Each row of a before or after table is a point. One or more steps were done to the points. Then noise was added and the rows were shuffled. The steps act on how far a point lies along the listed directions, d1 being the first. Name the steps. A step turns or swaps two directions, mirrors them in a line or flattens them onto one, adds a multiple of one to another, or multiplies one. Angles are multiples of 10 degrees, from the lower direction toward the higher: turns from -170 to 170, lines from 10 to 170 but not 90. Use the fewest steps. Two steps may share a direction if one is a turn and the other turns, adds or multiplies; they go together, in the order done. Otherwise the lowest direction goes first.
In the rows, 128 means zero.

Directions:
(1): [163  81]
(2): [81 93]
Before, 13 rows:
[[163 171]
 [ 91 127]
 [133 176]
 [ 98 100]
 [155 183]
 [100  54]
 [105  79]
 [156  94]
 [141 160]
 [104 105]
 [ 80  95]
 [152 161]
 [157 170]]
After:
[[174 182]
 [ 91  30]
 [133 193]
 [162 202]
 [ 89  93]
 [ 62  84]
 [ 99  66]
 [160 171]
 [164  85]
 [143 169]
 [ 98 101]
 [167 185]
 [ 76 124]]
Steps: multiply d1 by 1.3; multiply d2 by 1.3

Directions:
(1): [ 85  81 169  95]
(2): [ 76 111  68 145]
Before (11 x 4):
[[190 141 200 133]
 [163 126 107 139]
 [205 165 221  86]
 [205 174 184 123]
 [105 131  86 120]
 [ 88 111 109 116]
 [162 149 103 142]
 [172 138 150 122]
 [189 158 159  99]
 [216 195 163 111]
 [ 54 123 101 131]]
After (11 x 4):
[[ 53  75 164  67]
 [141 105 168 104]
 [ 57  65 139 133]
 [ 50  68 151  98]
 [164 156 132 113]
 [155 162 105 134]
 [161 196 121 154]
 [ 19  66 114  87]
 [100  93 133 111]
 [ 73  87 130  85]
 [147  97 146 117]]
Steps: turn d1 and d2 by 130 degrees

Directions:
(1): [ 67 117 197 156 128 112  98  91  68]
(2): [196 105 174 176 157  92 184 102 136]
(3): [114 105 101  99 225 160 129  76 126]
(4): [122  87  86  96 130  68 165 160  57]
(5): [157 187  90 136 137  59  74  84 120]
Before, 9 rows:
[[ 93 126 116 114 126 133 132 127 118]
 [ 93 100  91 102 143 140 141 138 119]
 [109 144  99 120 107 121 107 141 127]
 [102 121 115 128  87 119 101 150 108]
 [128 149 109 114 121 153 124 144 155]
 [118 126 123 113  79 156 127 169 116]
 [104 180 217 179  98 203  72 113 195]
 [145  99 125 168 125 100 154 129 123]
 [138  86 106  92 220 191 141  77 174]]
After:
[[106 123 111 122 111 107 122 144 103]
 [104 106  93 111 126 152 150 155 140]
 [123 158 110 122 103 127 117 152 130]
 [ 92 104 127 128 110 124 112 144  92]
 [ 99 128 147 119  88 155 109 153 104]
 [187 133  60  86 159 175 127 120 219]
 [139  97 149 176 121 130 147 117 141]
 [105 123 107 112 135 140 140 135 129]
 [ 91 219 131 140 136 128   7  74 140]]
Steps: turn d1 and d3 by 50 degrees; turn d4 and d5 by -50 degrees; turn d2 and d4 by -30 degrees
